Each row of a before or after table is a point. One or more steps were done to the points. Then noise was added and the rows were shuffled. The steps act on columns, c1 being the first. Write out the steps. A step turns or swaps two columns, mirrors them in a line or flattens them onto one, adds a multiple of one to another, or multiplies or shifts one. Angles are multiples of 10 degrees, from the lower column toward the higher: turns from -170 to 170, lines from 10 to 170 but not 90. Use the fewest steps. Two steps may share a column if one is a turn and the other turns, adds or multiplies; they go together, in the order done. Otherwise the lowest column goes first.
(in the rows, 128 means zero)

Before, 13 rows:
[[113 107]
 [108 141]
 [171 146]
 [ 97 139]
 [150 119]
 [ 95 149]
 [153 137]
 [151 155]
 [168 108]
 [ 93 186]
 [135 134]
 [174 165]
 [ 88  92]]
After, 13 rows:
[[175  97]
 [114 148]
 [133 151]
 [ 83 165]
 [116 128]
 [102 165]
 [141 174]
 [ 78  81]
 [115  95]
 [ 93 142]
 [122  93]
 [117 108]
 [148 117]]
Steps: turn c1 and c2 by 100 degrees

Before, 8 rows:
[[153 120 140]
 [147  86 135]
 [100 141 146]
 [117 132 141]
 [154 124 103]
 [124 140 146]
 [142 145 142]
 [132 138 128]]
After:
[[115 179 128]
 [ 70 160 106]
 [173 174 120]
 [159 181 115]
 [ 82 127 113]
 [227 179 119]
 [ 30 168 145]
 [102 185 109]]
Steps: turn c1 and c3 by -160 degrees; multiply c1 by 3; shift c2 by 40

Before, 13 rows:
[[111 110  97 132 161  83]
 [111 107 123 162 119 138]
 [133 154 143 111  94 133]
 [115 181 114 103 152 131]
 [104 102  97 157 125 139]
 [147 103 105 132 115 112]
 [150 162 104 121 158 164]
 [155 130 139 161  93 100]
 [153 157 124 108 162 117]
 [106 185 144 162 153 128]
 [ 89 185  73 185 104 161]
 [ 82 115  99 149 144 131]
 [149 127 107 179 164 125]]
After (13 x 6):
[[144 161  98 121  83 153]
 [106 103  99 132 105 117]
 [147 157 123 109  78 120]
 [167 110  88 131 142  96]
 [128 106 122 162 156 136]
 [128 186  56 184 195 152]
 [ 94 154 148 111 133 132]
 [138 101  88 157 165 135]
 [157 181 109 101 138 130]
 [164 185 148 161 152 128]
 [168 116  90 148 192 130]
 [151 127 101 178  84 126]
 [ 81 130 142 162 100 109]]
Steps: multiply c1 by 1.6; turn c1 and c5 by -110 degrees; multiply c3 by 1.3; multiply c6 by 0.7

Before (14 x 8):
[[134 156  85 159 180 133 127 145]
 [121 133 102 169 163  99 126 105]
 [180 156 130 159 150 121 115 119]
 [134  91 132 125 118 164 152 144]
 [103  89 115 111  82 156 144 167]
 [140 105 125 143 114 171 134 141]
 [133 119  88 123  85 149 154 154]
 [173 156 158 170 132  94 135 128]
 [140 132  82 111 158 136 127  94]
 [159  78 102 116 112 154 181 154]
 [172 133 136 158 148  81  96 148]
 [133 111 139  99 121 155 185 154]
 [142 176  96 141 170 119 125  96]
 [123  99  94 146 104 157 165 134]]
After, 14 rows:
[[134 118 139 152 173 144 169  96]
 [127 101  91 154 183 130 125 125]
 [122 122 114 105  86 147 136 168]
 [170 135  66 147  79 144  99 156]
 [123  86 122 138 178 132 148 146]
 [141 110  67  95 105 119 150 109]
 [134 129  70 142  90 125 163 161]
 [140 106 118 141 162  99 145 147]
 [174 166  73 130 114 158 119 169]
 [105  84 176 170 182 118 121 108]
 [133  97 142 144 164 114 156 125]
 [143 151  58  95  90 133 149 139]
 [182 154  37 118 102 125 130 159]
 [160  73  83 152 177 142 162 116]]
Steps: turn c2 and c3 by -30 degrees; add -1.5 times c1 to c3; swap c4 and c8; turn c6 and c7 by -140 degrees; turn c5 and c7 by 140 degrees
